Each row is a point. The window is the flat piece filled in between its corners: a triangle in 3 columns, a solid with four corners in 4, and so on. A path goes straight from each point to the next, and from the last back to the first. After which points does the path pass through the window?
In the rows, 128 means zero.

Window (4 x 4):
[[121 155 139 104]
 [154 110  93 100]
 [103 108  93 117]
 [151 243 137 144]]
Path:
(1): [108 151  85  80]
(2): [ 77 125  53  81]
(3): [141 115 159 122]
(4): [125 131 167 139]
(5): [122 168 119  88]
(6): [117 182 121  98]
(7): [162 159 159 127]
(8): [146 145 117 135]
Through the window after points: 4, 8

Window (8 x 8):
[[122  90 100 171 119 118 122  47]
 [111 149 203 166 174 121 245 185]
 [112 134 140 123  80 144 103  78]
 [173 167 135 173 145 143 164 103]
 [ 93 175 162 163 112 127 107 164]
 [163 174 119 164  72 104 140 116]
 [149  60  96  86 170 131 105 145]
 [105 111 114 140  90 171 105 153]]
Path:
(1): [119  55 177 174 109 128 127 126]
(2): [146 127 164 154 134 133 134 129]
(3): [ 51 131 102 140 120 147 156 120]
(4): [102 161  89 128 161 111 135  67]
(5): [133  99 130 160 112 130 127 116]
(6): [165 121 231 175 178 102 150 205]
(7): [ 88 151 133 141 141 140 225 136]
(8): [114 167  85 155 156 130 188 151]
(9): [153  64 153 114 127 137  93 121]
(10): [169  87 143 148 131 125 130 121]
(11): [ 93 166 127 120 143 123 154 139]
(12): [ 79 156 101  93 119 102 121 115]
(13): [143 150 167 194 106 136 141 142]
(14): [153 108 132 170 127 147 133 116]
(15): [ 65 137 121 125 111 112 152 121]
(16): [131 138  64 120 131 142 115  93]
Through the window after points: 4, 6, 8, 12, 14, 16

Window (11 x 11):
[[130 140  59  98 146  62 135 136 154  98 164]
 [ 97 108 128 107 152  76  99 107 154  72 160]
 [188 149 151 136 165 149 164 146 124 106  91]
 [122 132 204 192 122 109 127 106 101 198  98]
 [ 82  99 143 123 147  37 169  78 171 114 164]
 [100 101  82 168 152  65 148 143 173  72 132]
 [214 130 124 143 104 109 149 131  77  90  71]
 [153 150 115 146 121 154 168 126 103  78 144]
 [155 110 138 134 118 174 154 111 105 148  71]
 [126 170 168 153  99 130 158 131 109 131  46]
 [204 150 101 136 107 135 135 111 162  78 117]]
Path:
(1): [188 110 166 119  87 113 152 137 139 118 109]
(2): [143  60 158 135 163  75 160 188 140  91 155]
(3): [103 140 113 112 137  93 100  83 147  85 139]
(4): [141 185  92 105 146 103 163  69  93  81  35]
(5): [144 126 177 173  88 130 140 170 144 139 119]
(6): [149 133 140 156  79  92 146 162 157 153 138]
(7): [145 134 120 149 165 132 162  94 108  81  88]
(8): [151 163 111 169 158 113 172  92 151  81  94]
(9): [150  78 122 112 108 111 116 180 136 116 139]
(10): [121 113 149 161 103 130 148 156 119 121 139]
(11): [162 139 127 136 148  83 140  74 142 121  88]
(12): [182 148  93 156 135 112 143 113  92  80  85]
Through the window after points: 2, 4, 8, 10, 12

Window (12 x 12):
[[106 144  45 144  52  63 149  98 134 164 120 207]
 [ 87 121 137 127 106 144 135 166 195 140 100 114]
 [105 122 153 134 148 192 157 117 120 114 153 126]
 [162 123 152 114  93 140 146 174 146 139 117 131]
 [141  82 162 161 156 141 133 130 162 131  92 153]
 [ 47  28 129  90  63  71 125 130 119 131 107 190]
 [131 137 139  74  62 158 164 110 188 123 136 168]
 [119  95 143 167  77 149  81 138 165 210  18 128]
 [225 119  90 151 104 131  80  79 152 104 135 138]
 [149 150  57 104 203 149 134 103  85 115 121 157]
 [175  83 109 112 130 178 141 138 172 162 123 109]
 [111 137 142  82 117 146 115 116 153 174 161 165]]
Path:
(1): [115  84 118 125 128 186  73 173 103 146 167 198]
(2): [149 113  66 131 117 191 133 168 114 150  97 185]
(3): [120 103 176  93 125 115 124  92 177 120 139 110]
(4): [133  93 149 135 136 130 134 114 131 143  95 118]
(5): [142 126 113 108 105 172 115 129 163 133 133 162]
(6): [140 117 106 130 133 180 131 132 152 136 127 161]
(7): [111 106 157 112 123  55 113 101 103 165  97 106]
(8): [170 106 147  99 110 123 179  77 173 161 104 152]
(9): [ 94  83 116 147 125 153  91 172 134 120 112 149]
(10): [105 123 149 164  87 177  99 162 204 130 114 190]
(11): [153 101 129 113 101 121 146 119 129 153 110 112]
(12): [131 153 133  97  73 112 178  85 176 147 103  96]
(13): [130  62  97 144 159 163  98 165 123 124 161 210]
(14): [148 104 106 135  92 184 123 156 177 150 135 164]
(15): [140 100 143  99 133 122 149 112 151 153  87  94]
(16): [112 139 120 120  97 103 166 105 184 146  92 127]
Through the window after points: 8, 14, 16

Window (14 x 14):
[[111 103  48 142 137 105 136 123 107 198 132 120  80 121]
 [145 141 143 151 181 154  91  94 107 116 162 129 108 148]
 [132 214 140 138 151 115 231 136 110 136  98 124 125 153]
 [201 177 106  88  81  92 120 179 134  95 168  74 122 165]
 [136  76 112  90 114 150  91  93 126  98  85 114 160 144]
 [113 131 105 170 125 106 179 133 210 169 113 125 117 153]
 [ 89 146 129 100 149 104 122 108 170 126 118 108 133 111]
 [180 176 129  84 151  67 201 124  91 164 119 110 152 169]
 [115 105 121 149  96  87 115  72  71 149  88  90 173 107]
 [142 147  64 131  77 135 132 101 119 166 174 171 113 137]
 [105  98 121 142  55  99 147  94  57 161 112 176  87 164]
 [ 93 138  65 167 118 140 106 121 123 177 167 137 100 207]
 [ 87 114 150 173 125 131 109 163 163 188  53 125 166 155]
 [132 144  62 141 118  90 145 130 148 125 120 184 100 160]]
Path:
(1): [147 149 125 160  67 107  79 108 124 173 105 148  81 144]
(2): [108 101  95 118 112 114 165  98  85 134 126 134 151 145]
(3): [144 129 134 136 135 125 171 143 107 124 115 159 181 162]
(4): [122 144  89 105 120  82 116  94 133 170 106  75  69 148]
(5): [180 138 111 126 151 169  70  77 109 164  94  89  64 165]
(6): [ 98 137 122 156 136 103 147 130 117 120 175 152 156 141]
(7): [132  54 181 140  62  65 191 114  17 110 137 131 169 107]
(8): [117 160  75 132 141 122  98  91 150 169  89 100 131 145]
(9): [172 119 102 137  98 124 101  85 109 128  82 137  93 167]
(10): [ 70 112 112  83 113 117 158 157 128 136 173 113 190 120]
(11): [131 129 124 146 142 122 157 161 130 142 149 121 149 148]
(12): [152 167  84 115  88  98 130  95 137 153 122 125  97 163]
Through the window after points: 1, 5, 7, 9, 11

Window (14 x 14):
[[188 143  92  86 133 147 147  91 105 154 125 164 170 127]
 [188 153 130  78  99 112 160 103 108 113 120  87 183 140]
 [108  53 146  86 154  74 130 165 124 112 118 159  89  91]
 [ 78 112  87  96  99 104 113  54 125 119  94  88 122  60]
 [ 74 118  75 133  96  39 135  98 153 142 163 101 159  60]
 [ 86  90 128 106 167  99 134 116 107  69 106 186  93 185]
 [185 198 116 101 127 147  97 139 144 170  86 102 160 145]
 [126 125 123 106 164 117 112 115 108 134 162  87  97 114]
 [190 180 157 104 130 111 153  71 145 153 106 159 117 121]
 [178 145 137  61 103 117 127  92 125 203 121 118 140 170]
 [ 78 120 160 118 150  67 103 115  60 123 105 182 108  97]
 [197 146 120 112  70 150  86  74 136 117 140 126 170 147]
 [ 55  94 136 137 103 130 152 110 121 123 132 117 134  90]
 [128  33 151 153 180  56 155 102  84 126  80 171  98 137]]
Path:
(1): [139 128 112  99  98 121 139 102 105 122 117 122  76 117]
(2): [116 120 123 111 132 103 110  83 130 138 109 135 156 107]
(3): [100 108 122  60 177 147 121  41 134 157 117 107 163 141]
(4): [158 128 112 159  78  59 145 163 104 125 132 150 108  87]
(5): [163 121 110 135 101 109 148 108 102 142  96 148 131 120]
(6): [107  94 165  70 188  96  94  68 144 133 147  96 143 106]
(7): [134 121 146  96 115 110 134  91 138 146 126 139 159 112]
(8): [181 181  51 128 145  90 138 119  69 113 111 128  85 125]
Through the window after points: 3, 7
